Rows are points. Any point is a mix of the corners, with weights that add up to 1. It lies inside the corners' shape when no weight is negative. Is each point inside? If not, which corners have a negative weight?

Corners:
(1): [ -1 -80]
(2): [35 39]
(3): [-34  46]
Points:
[30 35] -> inside
[-29  65] -> outside (1)
[ -4 -53] -> inside
[  0 -67] -> inside

Corners:
(1): [ -47  -92    8    7   -3 -105  -45   56]
(2): [ 52  42 -42   7  57 -16 -22  85]
(3): [ 61 -33 -14  29  -3 -50 -23  24]
(4): [ 21 -71 -35  16 -64  -6 -32  35]
(5): [ 16  83  17  43  42  71   4 -16]
(6): [ -7  67  18  48 121  72  47 -18]
(7): [ 47 -25 -30 -26 -24 -65  13  11]
(8): [ 49 -11  25 -35  11  82  16 -67]
(9): [11 49 74 18 76 96 45 13]
Points:
[ 26 -30 -63  21   2 -65 -35  82] -> outside (5, 8, 9)
[ 37  86  25   2  75  81  41 -17] -> outside (1, 3, 4)
[35 30 -7 -1 39 28 23  0] -> outside (1, 3)
[18 -8 -8 16 19 -7 -7 10] -> outside (9)
[38  5 -8 19 13 16  0 14] -> outside (1)

Corners:
(1): [ 50  13 -41  50 -14  35 -32  85   8 -52  -9 -20 -17  -6]
(2): [-29 -17  25 -18  31 -35  36 -44 -30 -36  24 -11 -31 -19]
(3): [  5   5  60   0 -13  40  50 -62 -20 -30  17  10 -26   0]
(4): [ 91   2 -20 -35  18  -3 -36  20  17   4  47  21  27   6]
(5): [ 29  21   2   0   9 -15  23  24   3  10  12  42  64   6]
(6): [ -1   0  40 -32  32  23  42 -22  -8   9  30   6 -33   0]
(7): [-67  21   8  -1  15  -4  -4 -41 -58 -37  19 -23 -29   0]
(8): [ 50   9 -62  20  72 -26  -2  40 -30   1 -37   0  48  35]
(9): [-38   9  55 -16  50  -7  44 -60 -20 -27   8 -58  -5  -8]
(10): [  5 -19   9  43  73  13  41 -30   8  39 -12   5  -5   0]
(11): [-51  10 121 -22  11 -14  20 -57 -23 -35  12   3 -21  14]
(12): [ 34  36 -81 -12 -50 -42  15  36  36   9 -22  27  55  43]
(13): [ 60  36  -6 -25 -37 -27  -5  34  15  80 -15   4  41 -19]
(14): [ 34  27 -11 -47  -2  21 -34  12  30  -6  -5   4  22 -16]
(15): [ 26 -47 -14  15   0  42 -40  56   3 -43  -6 -48  26 -16]
Points:
[ 7  5 13 -2  7  3  8  3 -5 -9 -1 -8  3 -3] -> outside (4)
[ 32   4   7  -9 -11  13  12   1  20   1   7  11  -1   1] -> outside (5, 7, 8, 9)
[ 21   4  -5 -11  -6   4   2  12  14 -11   2  -2  17  -1] -> outside (7, 8)
[ 30  13 -20  -2  19 -14   4  17  -6   6 -12   1  27  13] -> inside
[ -1   5  15  -8   9  -6  18 -19 -16 -13  10  -4  -7  -6] -> inside
[  1   4  31 -23   7   8  23 -38  -7  -7  19  -2 -11  -1] -> outside (1, 5, 8)
